Every row gives one point. Any point is a mix of the corners, with weights that add up to 1. It lies inside the corners' shape when no weight is negative. Say inside or outside, and name the corners with a negative weight.
In the rows, zero is written as 128.

Corners:
(1): [ 90  62 152]
(2): [102 122 116]
(3): [157 136 144]
(4): [197 157  66]
Points:
[103 107 108] -> outside (3)
[ 51  49 181] -> outside (4)
[150 145 104] -> outside (1)
[171 143 101] -> inside
[165 151 101] -> outside (1)

Corners:
(1): [ 55 107  46 121 136  84]
(2): [ 51 151  64 157 158 162]
(3): [211 144 218 130 159 130]
(4): [167 107 128 143 102 143]
(5): [166 123 222 110  92 114]
(6): [128 107 180 214 189 156]
(7): [126 147 140 180 123 109]
Points:
[123 119 127 165 178 142] -> outside (5, 7)
[128 113 125 155 134 130] -> inside
[100 155 121 111 119  89] -> outside (4, 6)
[197 161 235 154 177 148] -> outside (1, 4)
[128 139 139 167 127 115] -> inside

Corners:
(1): [184 174 226  89 154 131 103 217 144]
(2): [124  88  34 153 106  82  95 109 103]
(3): [158  88 183  77 126 152 171 129 150]
(4): [116 163 114  55 168 123 130 170 145]
(5): [105  58  41 128 190 118  87 119  82]
(6): [104 128 203 181 151 151 208 100 203]
(7): [145 164 199 130 119 227 131 126 181]
(8): [160 166 139 130 115 178 151 204  91]
(9): [ 93  43  42 112 140  98  85 175 145]
(10): [ 99 181 224  76 114 157 101 193 100]
Points:
[122 119 156 124 139 153 138 129 162] -> outside (8)
[150 171 154 139 123 192 148 158 179] -> outside (3, 5, 10)
[126 137 179 100 149 137 131 151 158] -> outside (8)
[136  97 148 102 161 171 192 126 178] -> outside (1, 2, 10)
[140 117 119 123 140 133 136 139 146] -> outside (10)
[142 122 163 104 132 157 149 145 143] -> inside

Corners:
(1): [ 84 130 184   7  77  99 105 121 123 103 184 133]
(2): [104 158 146 212 185 189 119 125 186 130 103  89]
(3): [105 142 105 153  77 193 143 164 149  95  94 117]
(4): [100  33 156 143  93  88  73 100 135 161  63 149]
(5): [153 168 121  68 111 138 216 124 224 153 117  89]
(6): [166 130  91 146 125 111  99 156 189 147 137 242]
(7): [  9  83 171 206 196 143 196 147 168  90  81 105]
(8): [ 96 127 106 143  99 110 156 153  57 159 158 128]
(9): [ 79 147 120  97 149 242 173 131 140 173 182 134]
(10): [129 127  47 105 128  96 101 133  95 112 159 159]
(11): [155  93 127 124 110 164 138 176 145 138  97 102]
(12): [ 43 176 117 147 175 174 134 171 128 146 105 115]
(13): [202 154 115  46  75 156 127 119  72 160 115 156]
Points:
[103 128 116 136 111 133 142 146 106 143 135 129] -> inside
[105 105 128 124 111 124 119 129 130 142 114 135] -> inside
[110 122 122 129 123 116 139 137 157 128 111 119] -> outside (9, 13)
[ 83 104 138 144 106 109 144 165 164 120  97 131] -> outside (2, 9, 10, 13)
[101 121 127 114 126 170 138 131 137 154 131 135] -> inside
[ 99 139 124 108 129 180 163 136 150 146 142 125] -> inside
[ 99 133 147 116 110 148 153 143 141 139 125 120] -> outside (10)

Corners:
(1): [122  98 103 200 168 110  86  87 207 122 134 109 134 135 157 134 121 107]
(2): [140 138 174  81 190 112 168 165  74  98 118 127 181 115  44 111  87 164]
(3): [ 90 122 158 109 107 124  62 119 141 170 124 112  60  23  65 176 136 173]
(4): [108 106  78 124 143 204 115  87 140 126 114 109 129 155  80 148  82 157]
(5): [135 114  68 215 148 120 104 101 172 105 131  94 145  87 118 177 216 106]
(6): [133 134  62 165 104 220  76 136 140 133 147 163 146  68 181  88 112 135]
(7): [110 188 174 128 157 150 170  61 142  95 106 155 142 101 134  91 164 141]
(8): [104 197  95 131 185 110 106 134 146 159 155 181  91  69 173 194 152 127]
(9): [104 114 113 117 149 147 114 132 121  70  45 178 119  60  49 137  88 151]
(10): [170 129 118 157 144  84 176 102 168 140 125  96  89 119 136 188 162 135]
(11): [123   7 125 142 104 124 183 106 108 141 179 132  55 117  98 169 124 124]
(12): [102 199 176 169  96 120  75 125  33 136  78 208 121 139  97  92 117 180]
(13): [ 48 157  79 133  88  75 140 136 130 117  40 181  96 118 125 119 151  79]
(14): [ 94 154 101 123 197  81 129 116  61  53  83 115 161  76  95 103  77 133]
(15): [155  66 114 147 165 182 136 129  66 127  72 123 146 132  58 114 117  93]
(16): [149  92 104 110 169 126 107  81 139 159 190 136  94 128 170 136 163 198]
(17): [113 136  82 166 136  72 118  75 178 188 141 155  74  96  75 136 144 161]
(18): [ 80 110  90 181 146 147 124 130  99 186 112 154 166 118 173 108  94 176]
(19): [149 132 137 131 151  96 106  37 126 134 129 122 201 133 127 143 104 173]
Points:
[117 129 115 144 145 119 118 111 126 129 115 145 120  90 113 132 134 139] -> outside (4)
[130 124 120 148 155 139 120 104 123 125 126 129 138 105 107 136 128 152] -> outside (13)
[123 129 119 141 155 135 116 106 119 128 123 139 127 102 114 136 119 155] -> outside (13)
[125 125 118 149 152 132 113 107 131 127 123 135 125 101 106 141 126 149] -> outside (13)
[136  38 105 148 100 170 179 115 155 162 140 124  62 114  87 146 165 136] -> outside (1, 8, 12, 14, 19)
[120 132 116 150 155 124 131 102 113 128 114 148 138 134 121 124 123 150] -> outside (3, 6)
[119 114 109 145 158  93 126 108 118 129 114 138 124 136 112 145 124 143] -> outside (3, 6, 7)
[114 130 123 129 155 115 127 116 113 117 113 134 128  95  96 129 116 148] -> inside

Corners:
(1): [ 74 132  76 102 199 116 137 193 128 157 156 161 163 162 199 120  93  73
  86 124]
(2): [ 95 144 121 129  58 118 198 107  95 118 122 128 111 117 145 114 117 153
 152 152]
(3): [123 102 154 121  95  86 163 183 111 145 124 191 132 228 186 147 116 125
 105 146]
(4): [ 59 126 146 147 118 108 177 192 180 140 171 182 171 200 139 128  69 118
 112 125]
(5): [ 55 169  65  99 150 144 136 130 185 171  79 177 187 177 166 157 152 125
 113 132]
(6): [124 113  82 134 131 126 219 133 111 102 146 185 169 187 149 100 104 117
 109 143]
(7): [150 118 129  85 138 135 173 194 115 163 136 165 166 155 133  88 106 138
 171 174]
(8): [198 113 100 174 128 145 168 127 121  95 126 128  36 152  97  74 190 146
 193 157]
(9): [ 81 192  62  71 162 101 139 150 129 147 133 149 198 249 164 133  71  74
 164  82]
(10): [209 124 102 165 144 120 116  90 161 107  82  55 128 138 109  77 127 116
 126 154]
(11): [184  80  99 173 135 120 126 110 136  98 105 136  86 140 130 127  78 163
 180 174]
(12): [134 177 101 113 144 112 127 105 180 212 142 200 226 173 190 138 125  98
 109  60]
(13): [117  62 106 138  85 155 117  97 119 100 174 119  84 149 143  44 139 166
 169 199]
(14): [187 155 161 164 159  85 123  66  99  85  92 150 141 124 126  98 165 113
 169 162]
(15): [149  95 153 182 144 194 157 110  96  97 120  85 112 146 158 121 124 155
 184 161]
(16): [ 94 124  95 139 145 104 121 131 103 175 115 173 197 209 110 149 105 116
  86  45]
(17): [187  93  88 207  82 144 114 111 131  88  89  91 140  99 144 108 160  80
 196 154]
(18): [183 111 110 115 158  56 123  81 188 127 126  96 151 147 121 147 214 109
 167 131]
(19): [109 154  77 113 130 132 137 107 151 204 165 157 182 206 135 197  95  59
  82 134]
(20): [212 104 162 103 122 155  89 112 165  46 105 125 125 102 100 139 167 103
 135 132]
(21): [149  41 150 144 111 149 151  83 133 127  72  99  78 134 111  96 123  89
 173 151]
Points:
[133 133 109 132 126 123 133 126 135 134 126 137 140 157 143 120 132 124
 144 135] -> outside (6, 21)
[140 123 117 135 129 126 135 123 136 135 120 129 136 162 137 119 139 111
 144 133] -> outside (6, 11)
[136 132 107 137 135 122 141 128 133 129 127 148 151 166 138 124 129 121
 135 130] -> outside (21)
[130 121 116 128 137 121 149 127 137 132 124 147 144 167 141 119 124 118
 135 136] -> outside (17)
[136  96 113 142 110 140 155 131 154 112 134 132 116 152 147 114 128 123
 136 159] -> outside (7, 9, 14, 16)
[139 103 109 150 128 137 152 118 132 134 127 133 131 134 131  95 130 134
 150 161] -> outside (3, 9, 20)

Corners:
(1): [115  76 167 116 122 143  79 153 106 193 207 120 135  93 121 156 191 139
 190 144]
(2): [ 68 148 116 178 166 153 133 215 178 153  80 161 155 139 144 125 118  85
  78 118]
(3): [ 50 181  88 148 171 123 101 116 122 103 105 117 152 138 165 142 123 138
  47  79]
(4): [ 50 137 140 146 132 122 125 117 106 111  91 139 125 166 197 143  81 100
  53 163]
(5): [ 45 141 104 195 107 176 106  94 156 132  45 151 140 168 192 161 125 197
  93 137]
(6): [169  99 146 132 184 167 174 210 123  98 206 187 116 132 123  95  69 124
  66  90]
(7): [165  42 206 202 160 161 123 115 152 151 171  91 135  86  74 166 202 135
 155 111]
(8): [167  72 141 142 119 129 129 117 127 208 218 129 193  45  89 129 137 128
 182 162]
(9): [178  74 126 132 144 148 145 116 107 203 135  53 146  81 122 168 130 178
 130 162]
(10): [ 44 152  68 209 171 115 109  91 109 164  91 113 104 172 210 129 110 159
 137 110]
(11): [ 50 166 118 119 149  73 131 113 180 137  90 149 106 189 164 114  99 111
  66  77]
(12): [145 145 130 142 127 128 115 166 128 101  96 191 108 136 203 136 177  69
  82  87]
(13): [154  66 169 156 111 158  88  97  67 160 140 115  97 108  38 138 166 139
 135 162]
(14): [131 146 158 100 165 212 244 190 102 121 187 173 180 151  98  77  83  90
 125 106]
(15): [ 82 169 105 142 130 167 122 102 176 111 160 111  76 144 191 122 116 108
 101 134]
(16): [ 92 187 150 168 134 144 148 129 136 144 129 171  99 138 159 192  89 123
  84 130]
(17): [ 77 162 137 114 202 136 127 107 131 181  98 161 111  77 177 105 115 129
  84 101]
(18): [175 102 171 171 154 117  98 103 109 191 208 101 116  85 102 130 216 183
 150 201]
(19): [ 93 182 173 137 130 111 112 171 140 115  72 137 115 124 182  97  79  96
  95  91]
(20): [210 145 157  69 209 212 183 174 136  99 209 183 159 173 112  95   7  75
 143 156]
(21): [136  48 159 123 153  99 142 151 121 126 177 124 129  53  44 142 180 121
 191 174]
Points:
[120 121 140 145 149 134 119 130 131 149 147 135 124 119 137 133 133 129
 118 133] -> outside (14)
[172  91 174  86 171 137 161 166 126 133 214 137 150  79 101 101 139  93
 146 124] -> outside (2, 5, 10, 13, 16)
[113 127 135 150 150 144 139 134 126 140 128 142 139 127 135 130 123 135
 107 127] -> outside (1, 15)
[108 123 138 152 143 141 127 137 127 137 128 138 138 135 137 137 125 133
 111 130] -> outside (15, 17)
[161  74 170 116 152 119 117 127 121 146 156 115 108  97 122 113 120 102
 140 115] -> outside (2, 3, 5, 14, 16, 18)
[134 104 140 143 135 137 128 127 129 170 174 133 153  92 120 132 130 126
 143 144] -> inside
[115 121 114 151 168 155 130 122 114 151 155 141 125 106 138 145  81 153
  97 178] -> outside (1, 7, 11, 12, 14, 19)

Corners:
(1): [200 174 111 131  42 142 143  23 188 109 153 102 112 150 132 100  90 182
 183 136]
(2): [152 152 124  94  79 122  91 231 128 144 117 150 147 146 153 211 187  72
 179  92]
(3): [161 100  53  94 129 124  83 119 124 171  89 188 175 123 182  37 174 120
  44 114]
(4): [172 119 115  64  85 213 185  53 139  83 129 144  98  84  99 130  92 134
 149 162]
(5): [142 118  98 119 141  66  75 146  93 136  61 209 130 214 163 129 148  36
 118 121]
(6): [208 160 106 119 146 132 166 143 157  83 196 109  93  80  99 101 192 120
 238 179]
(7): [ 79 129  60 190 153 199  88  84 214  72 179 122  89 167 184  76 158 164
  76 183]
(8): [143 197 171 116 144 174 115 138  86 164 132 146  93 124 204 133 147 122
 202 145]
(9): [111 175  83 156 137 176 103  94 171  13 134  81 199 111 192  63 150 130
  97 160]
(10): [107  47 112 145 157  82  61 171 102 161 130 142 171 156 207 112  81  98
 104 120]
(11): [162 129 141  68 156 113  56 134 100 162 169 110  82 125 213 162 155  14
 132  96]
(12): [196 113 148 150 170 117  77 108  72 171 110 157 159 143 134 183 200  94
 112  95]
(13): [115 183 198  55  88 174 130 120 102 152 207 135 124 153  86 118 174  74
 132 122]
(14): [220 210 171  19 125 125 155 155  99 129 172 117  77 135  96 178 140 138
 133 133]
(15): [185 139 181 137 129 119 156 192 144 156 142 179 135 147 175 128 148  28
  96 109]
(16): [171 140 194  78 130 149 141  59 212  69 115 141 108 119 143  53 131 188
 167 113]
(17): [199 200 138 112  94 198 129 130 139 122 125  91  67 124  77  87 113 137
 186  96]
(18): [183  81 161 148  27  93 146  68 227 105   7  71  82 103  93  72 134 143
 130 206]
(19): [ 94  87 108 135 130  82 154 151  92 181  73 156 134 161 214 143 180  59
  60  50]
(20): [180 139 169 116  55 158 129  77 109  25 188 148  84 114 138  86 166 150
 140 114]
(21): [140  89  56 122 173 205 107  91 132  80 144  91 165 235 230  35 165 161
  89 182]
Points:
[151 140 138 108 144 141 113 148 120 124 139 135 124 149 165 111 163 101
 122 131] -> outside (1, 4)
[168 147 130 105 109 151 129 110 135 107 136 135 111 131 142 111 152 114
 136 129] -> outside (10)
[193 157 115  99 117 113 117 150  96 132 101  91 132 137 132 183 138  98
 201 135] -> outside (3, 7, 13, 15, 16, 20)
[149 140 138 110 117 140 115 122 125 132 131 139 118 145 165 121 146 101
 121 120] -> outside (6)
[167 138 130  96 118 126 126 119 135 144 127 132 134 144 156 131 137 101
 135 133] -> outside (7, 17, 20)
[152 132 119 132 122 130  91 123 147 122 101 129 126 155 184 103 141 123
 111 109] -> outside (4, 6, 13)
[157 136 126 107 132 138 111 120 133 131 125 134 123 141 160 118 148 103
 135 129] -> outside (20)
[171 120 110 121 121 127 117 119 149 121 112 123 124 135 154 116 140 113
 133 134] -> outside (8, 13, 20)

Corners:
(1): [174 133 136 145  70 148 178 167  89  99 152 167 167 168 174  56 115 148
 198 144]
(2): [ 82 117 102 135 138 131 156 136 130  69 164 224  50 180 187  45 173 113
 182  63]
(3): [207 113  84 165 144 185  88 179 160  83 212 100  81  95 211 105 102 158
 166 172]
(4): [ 62 188 101 136 119  70  47 148  88 146  78 151  43 156  73 146 115 117
 126 192]
(5): [194 155 107 210 105  94 173 176  79 130 157 129 165  85 101  78 125 104
  92 136]
(6): [ 98 163 163 173 118 139  88 152 106 165 125 158 122 135 208 182  99  85
 106  96]
(7): [ 62  77 158 125 144 131 166 141 203 214 195 166  76  83 170 203  91 131
 106 168]
(8): [133 179 106  78  56 127 146 191 134 153 159 195  40 147 164 164  87 192
 105 114]
(9): [165  73  84 210  77 110 219  97 124 211 157  62 185  70 165 134 152 130
 111 191]
(10): [191 169 201 148  58  89  77 165  81 100  96 157  70 113  75 159 138 180
 123  96]
(11): [ 60 181  93 109  75 120  58  36 183 105 127 216 116 189 121 155 104 136
  61 203]
(12): [157  92  78 117  98 163  86 151  70 121 177 160  77 118 121 139 109 106
 145 195]
(13): [102 103  57 151 150  60 133 101  97 138 195 102 100 131 142  80  70  91
 159 131]
(14): [111  81  71 197 133 176 149  83 122 163 122 144  59 198 114 144 147  82
 155 157]
(15): [128  68 143 159 148 207 112 185  68  90 208 131 191  93 216  63 128 139
 147  81]
(16): [ 92 116 153 181 141 109  72 128 141 178 141 158  73 203 132  69 148  25
  83  99]
(17): [102 168 122  52 141  99  79  67 136  52 154 138 164 213 190 139 204 174
 183 150]
(18): [189 164 168  74 200 205  56 137  55  55  97 129  54 174 201 149 167 117
 150 140]
(19): [181 153  59 210  76 188 141  97 127 163 217  94 185 101 201  72 123 107
 176 153]
(20): [ 72 139 159 124  57 131 150 186 123 106  86  84  97 139 140 151 160 107
 130  96]
(21): [188 103  87  51 175 117 145 156 155  96  89 133 153  91 167 160 181 180
 180  79]
Points:
[127 115 104 142 126 150 125 141 119 122 168 143 117 135 175 105 128 120
 146 134] -> outside (10)
[146 132 126 167 117 132 128 140 129 149 151 150 100 119 159 130 121 125
 111 108] -> outside (1, 4, 12, 17, 20)
[127 165  79 162  68 141 133 141 106 125 139 143  83 150 143 119  99 110
 126 173] -> outside (7, 10, 15, 16, 17, 21)
[134 129 108 157 112 139 125 124 117 131 149 136 110 147 149 119 137 116
 144 137] -> inside
[126 114 118 130 120 143 117 133 125 124 159 139 108 127 171 134 131 131
 135 118] -> outside (1, 4, 5)
[131 136 128 137 125 138 123 140 124 124 139 137 109 136 165 132 136 127
 137 128] -> outside (12)
[138 128 116 123 133 136 112 146 114 109 142 133  93 140 147 125 149 128
 149 125] -> outside (1, 6, 9, 11)

Corners:
(1): [201 144  96 145 120 104 181  76   7 112  96  77 112 118  80 122 156 156
 103 153]
(2): [164 130 166 144 118 146 107 129  21  28 116 116 205 129  60 158  88  88
  74 156]
(3): [115  81 110 135 169 144 175 121  89 117  87 199 163  91 123 135  69 118
 142 106]
(4): [128 200 116 122 156 219  97 137 117 136  95  82 205  93  96 177 123  99
 129  82]
(5): [ 67 159 112 153 153  57 179  93 116 148 152  99 169 135  89  72  92 163
 158 194]
(6): [146 112 144  85 131 124 113 129  67 136  81  72 169 161  61  91 179 125
 146 118]
(7): [107  96 138  71  96 177 164 103 115 146 154 199 193 106 214 198 123 134
  97  63]
(8): [ 98 121  81  72 130  93  80 161 112 170 157 150 112 120 110  82 155 191
 116 150]
(9): [133 139 196 171 223  75 199 105  94  94 205 179 189  94  84  78 183 115
 188 195]
(10): [ 34 167  99 138 194 144  63 122 128 175 134 168  90 104 202  87 137 137
  92 107]
(11): [121 132 132 144 155  99 151 105 157 170 187 128 106  77 187 169  88  62
 130  65]
(12): [151  90 109  62 110 145 179  80 158 141 128 127 128 168 103  83 196 173
 143 150]
(13): [159 173  65 106 130 131 128  76  69 172  99 141 201 121 150  89  83 109
  70 164]
(14): [115 191 127  63 121 177  42 194 160  94 102  53 143  76 154 107 149 118
 110  37]
(15): [115 134 139  90 147 206 102  62  99  99  88 210  74 146 110 148  82 121
 191  98]
(16): [123 156 177 115 164 166  74 189 154  79 120 109 206 148 177 131 114  93
 152 106]
(17): [107 107 127  60 102 181  75 153 130 207 119  80  49 148 202  65 143 172
 148  91]
(18): [ 55 168 122  66 102 208 147 159 174 101 145  98 110 171 129 105 177 144
 176  98]
(19): [157 106  39 139  99 177  35  81 126  79 108 118 139  73 175 169  89  57
 109  70]
(20): [139  88  94  82 127 165 189 129 100 195  79 158 182  57 226 199  88  67
  69 119]
(21): [134 165 171 117 225  74 188 124  67  67 182  62 161  85  56  91 146 131
 199 131]
Points:
[117 137 121 112 144 138 121 129 113 130 135 125 153 113 141 121 132 122
 124 116] -> outside (15)
[114 118 143 108 152 151  93 139 129 110 144 127  64 128 146  80 141 145
 173 104] -> outside (4, 5, 6, 7, 13, 20)
[127 130 120 107 144 131 122 126 107 144 128 116 150 104 145 121 128 120
 119 111] -> outside (15, 18)
[123 142 126 106 138 145 121 121 107 130 129 118 146 114 137 126 130 120
 126 113] -> outside (3)
[114 153 110 102 140 141 100 137 144 133 125 107 126 109 126 119 155 124
 138 107] -> outside (2, 3, 7, 13, 17, 21)
[130 146 141 113 151 137 176 100  87 130 121 114 170 128 116 142 120 111
 125 133] -> outside (3, 8, 9, 14, 17, 19)
[106 133 129 104 149 135 147 122 114 144 131 133 148 118 125 117 123 126
 138 120] -> outside (1, 16, 19)

Corners:
(1): [ 98  89 102 183 172 101 184 116 138 137 176  92 115 142  78 114  71 157
 112 132]
(2): [154 147 145 148 135 173  78 121 146 155 141 133 136 186  85 112 161  86
 152  84]
(3): [181 119  89 159 180 132 199 123 192 205 112  88 155 135 136 137 144 111
  75 102]
(4): [113 127 109  82  95 136 147 119 138  92 104 180  43 105 114 132 150  50
 142 152]
(5): [131 170  48   7  40 118 128 145  78  85 150 157  77 117 146 123 124 110
 159 157]
(6): [191 157  84 108 101 113 138 122  88  81 145 147 119 122 186  60 107  96
 151 168]
(7): [166 145 160 159 176 121 142 109 122 198 169  48 130  70  89 134 128 113
 109 117]
(8): [161 161 170 187 122 149 161 146 156 192 127 170 182 123  71 131 138  97
 193 113]
(9): [124 171 180 206 102 104 120  83 155 191 113 159 184 129  91 145  68  75
 149  65]
(10): [153 151 108 113 113 112 102 158 112  73 106 144  67 105 119 167  94 147
 130 181]
(11): [157  90 105 112  74 135 142 144  96  62 131 131 135 128 128 163 109  94
 111 136]
(12): [106 124 147  80 115  97 131 166  54 128  94 156  91 131 196 146 158 124
 165 166]
(13): [136 130  87 109  67  96 144 184 152  87 121 126  68  84 145 103 126  78
 163 104]
(14): [108 165 124  81  67  74  93 166 112  30 118 176 125  90 140  61 163  99
 135 164]
(15): [136 170 102  72  96 152 159 129  75  47  70 154 106 113 167  63 123 112
 138  97]
(16): [128  97  50 212 164 171 126 111 107 178 110  91 147 118 120 124 127 128
 122 143]
(17): [194  65  64 186 187  80 185  86 108 195  88  53 120 137  64 132 148 112
 130 105]
(18): [167  63 108 200 201 133 161  83 128 174 168 127 129 108 105 135 162 143
  96  67]
(19): [154 151 154 177 113 140 111  70 165 143 137 110 170 142  99 168 129 130
 199 112]
(20): [160  97 185 133 129 137 100 110 183 171 144 155 200 132  89 132  80  94
 188  80]
(21): [115 167  72  64 122  74 112 164  73  20 110 156  76 117 157 155 136  70
 200 147]
Points:
[136 119 104 127 131 121 138 122 118 125 116 114 104 116 115 135 130 108
 127 122] -> outside (6, 8)
[142 125 130 140 158 123 142 127 125 144 127 117 122 117 130 101 161 107
 151 126] -> outside (5, 9, 10, 11)
[135 139 125 145 116 108 131 123 129 130 122 137 135 120 113 119 120 101
 141 117] -> inside
[147 130 126 148 132 132 125 115 132 141 132 133 131 134 110 129 136 105
 145 107] -> inside
